Rows are points. Each copy is the shape, with its points in the same order, stretched, turned, moved and blurred by noise. Some copies are also mirrored. Which?
(in the rows, 128 means zero)

Shape (6 x 2):
[[178 156]
 [114 162]
 [139 140]
 [134 132]
 [183  94]
 [175 104]]
Copy 1, 6 rows:
[[163 164]
 [100 146]
 [127 133]
 [131 127]
 [190 113]
 [174 120]]
Copy 1 is: only turned
Copy 2:
[[159 157]
 [146  96]
 [136 128]
 [125 127]
 [106 183]
 [117 171]]
Copy 2 is: mirrored

Shape (10 x 4):
[[113 151 108 102]
 [151  57 124 102]
 [145  93 115 110]
 [120 119  86 125]
 [127  66 155 110]
 [165  79 146 154]
 [140 176 158 122]
 [147 168 162 119]
 [129 127  96 133]
 [105 165 157 120]]
Copy 1 (10 x 4):
[[124 146  97 147]
 [141  76 108 100]
 [139  99 112 129]
 [130 106 101 164]
 [108  86 122  95]
 [130  72 161 129]
 [117 168 141 135]
 [122 160 146 126]
 [125 114 115 163]
 [ 93 157 126 133]]
Copy 1 is: only turned
Copy 2:
[[160 152 120 128]
 [195  69 137 181]
 [177  90 127 157]
 [163 125  89 148]
 [164  82 157 190]
 [141  41 131 156]
 [117 119 159  98]
 [124 111 166  93]
 [149 114  97 139]
 [113 147 154 127]]
Copy 2 is: mirrored
Copy 3, 10 rows:
[[113 172 107  87]
 [167 143  79 163]
 [136 141  85 141]
 [104 161  90 121]
 [166 140 123 161]
 [141  80 110 160]
 [127 113 139  70]
 [137 104 136  75]
 [102 141  95 118]
 [128 144 159  80]]
Copy 3 is: mirrored
Copy 4 (10 x 4):
[[144 146 115 136]
 [157  67 162 130]
 [149  93 148 140]
 [157 127 132 167]
 [120  71 145 112]
 [118  82 199 142]
 [119 170 159  98]
 [117 167 164  95]
 [141 136 148 163]
 [ 99 162 121 114]]
Copy 4 is: only turned

Shape:
[[120 173 101  84  88 157]
 [149 149 111 165 128 125]
 [ 51 119 107  93 168 136]
 [154 116 103 134 169 179]
 [120 117 159 140 141 136]
 [129 125 126 125 114 110]
 [ 91 133 126 155 126 194]
 [134  92 171 137 125  97]
 [ 77 111 174 122 120  91]
 [139 162 171 123 134 115]
 [124 105 136 155 111 115]]
Copy 1 (11 x 6):
[[145 113  59 102  86 108]
 [150 149 152 111 145 110]
 [ 22  91  72  95 140 110]
 [116 151 113 120 184 167]
 [ 96 130 144 127 124 143]
 [132 106 133  95 110 125]
 [ 82 186 104  99 132 119]
 [117 105 171 110 107 158]
 [ 71  91 144 104  82 115]
 [130 107 138 160 101 126]
 [122 136 159  81 117 128]]
Copy 1 is: mirrored
Copy 2:
[[156 128  45 107 118 118]
 [123 158 108 160 159 132]
 [ 94  91 132  93 130 176]
 [168 120 137 152 175 181]
 [117 132 151 166 110 158]
 [123 130 128 136 124 105]
 [102 108  92 174 129 185]
 [114 126 188 166  93 112]
 [ 73 119 160 143  66 120]
 [127 176 129 145  96 148]
 [106 118 143 168 119 112]]
Copy 2 is: only turned
Copy 3, 11 rows:
[[144 152 110 146 117 205]
 [129 130  83 107 116 130]
 [100 173 167 106 210 140]
 [149  87 112 122 167 135]
 [109 112 150 111 133 121]
 [123 153 127 133 118 124]
 [ 86  94 110 125 143 179]
 [105 132 162 126 114  84]
 [ 80 162 182 115 131 110]
 [134 137 149  89  94 138]
 [101 132 122 141 119 111]]
Copy 3 is: mirrored
Copy 4:
[[130  86 140 130  97 195]
 [114 139  85 134 103 121]
 [ 44 110 178 119 178 163]
 [ 83  78  99  73 113 112]
 [108 135 137  99 140  91]
 [127 119 124 141 135 128]
 [ 74 128 156  82  74 126]
 [145 135 127 129 164  66]
 [120 160 172 149 171 106]
 [145 155 102  99 146 134]
 [125 136 137 148 128  92]]
Copy 4 is: mirrored

Shape, 14 rows:
[[ 71  97 128 116 117 146  96  94]
 [146 159 121 153 146 132 168 173]
 [132 106 140 144 121 139 151 146]
 [155 163 173 107  93 122 132 132]
 [125 114 137 164 131 122 161 137]
 [157 154 136 130 109  91 106 122]
 [143 155 177 113 133  88 156 116]
 [138 125 136 100 138 120 174 179]
 [101 102  89 124 137 153 130  88]
 [119 110 121 133 168 161  98 107]
 [125  79 127 141 140 129  85 109]
 [143 194 180 120 121 112 126 133]
 [126  85 106 131 130 143 140 104]
 [ 75 100  85 136 147 128 110 113]]
Copy 1:
[[171  93 118 113 209 102 110 159]
 [ 94 168 148 140 119 149 133  93]
 [108 115 145 134 146 143 125 136]
 [147 175  94 132  90 166 121 147]
 [121 112 142 136 140 158 132 114]
 [161 165 116 112  84 120 125 133]
 [153 147  96  92  87 166 139 112]
 [ 81 157 136 114 122 162 166 131]
 [130  74 110 150 206  92 135 113]
 [124 107 116 118 181  86  92 118]
 [132  92 144 104 154  81  97 145]
 [165 199  95 106  85 162 116 114]
 [124  71 124 144 169 113 134 128]
 [135  87 151 111 203  85 139 127]]
Copy 1 is: mirrored
Copy 2, 14 rows:
[[144 106 170 177 123 113 133 164]
 [101 146 107  92 113  86 124  93]
 [135 135 124 119  91  99 156 137]
 [163 100  97 129  44 127 129  80]
 [102 111 122 109 101  92 150 137]
 [153  83 116  96  85 127 100  88]
 [106  73  88 106  80 162 131  89]
 [116 154 122  92  98 138 158  80]
 [141  96 151 149 169 101 153 155]
 [140 118 114 153 166 116 106 159]
 [154 109 151 124 124 119 114 179]
 [131  89  80 124  59 138  98  68]
 [144 104 140 128 135 100 178 160]
 [106 104 187 142 162  97 126 163]]
Copy 2 is: mirrored
Copy 3, 14 rows:
[[111 103 112 148  78  70 154  80]
 [182 128 121 130 181 144 126 173]
 [165 113 120 133 101 130 131 154]
 [ 92 108 180 107 109 172 129 139]
 [175 133 111 120 114 109 123 158]
 [ 99 139 120  88 121 158 131 115]
 [128 138 178  95 124 147  86 126]
 [160 100 133 153 147 159  80 153]
 [168  86  82 112 112  85 147  75]
 [173 126 113 131 113 119 162  76]
 [148 140  88 125  65 120 149  86]
 [ 98 140 197 113 147 160 130 138]
 [177  93  85 109  88 110 131 100]
 [147 115  63 141 129  63 141  84]]
Copy 3 is: only turned
Copy 4:
[[143 136  93 155 132  67 125  68]
 [126 128 152 107 111 137 172 184]
 [137 126 131 153  90 105 133 167]
 [141 148 104  96  68 167  87 142]
 [127 140 151 160 101 104 149 156]
 [102 155 136 112 120 168  79 137]
 [140 153 177 117  66 178 119 113]
 [154  83 181 101  84 127 146 168]
 [161 141 133 156 172  77 140 106]
 [141 110 101 174 173 104 155 113]
 [107 108 114 196 135  93 111 118]
 [125 158 111  85  83 196 122 124]
 [156 138 145 175 145  80 124 141]
 [120 115 139 145 178  59 151  89]]
Copy 4 is: only turned
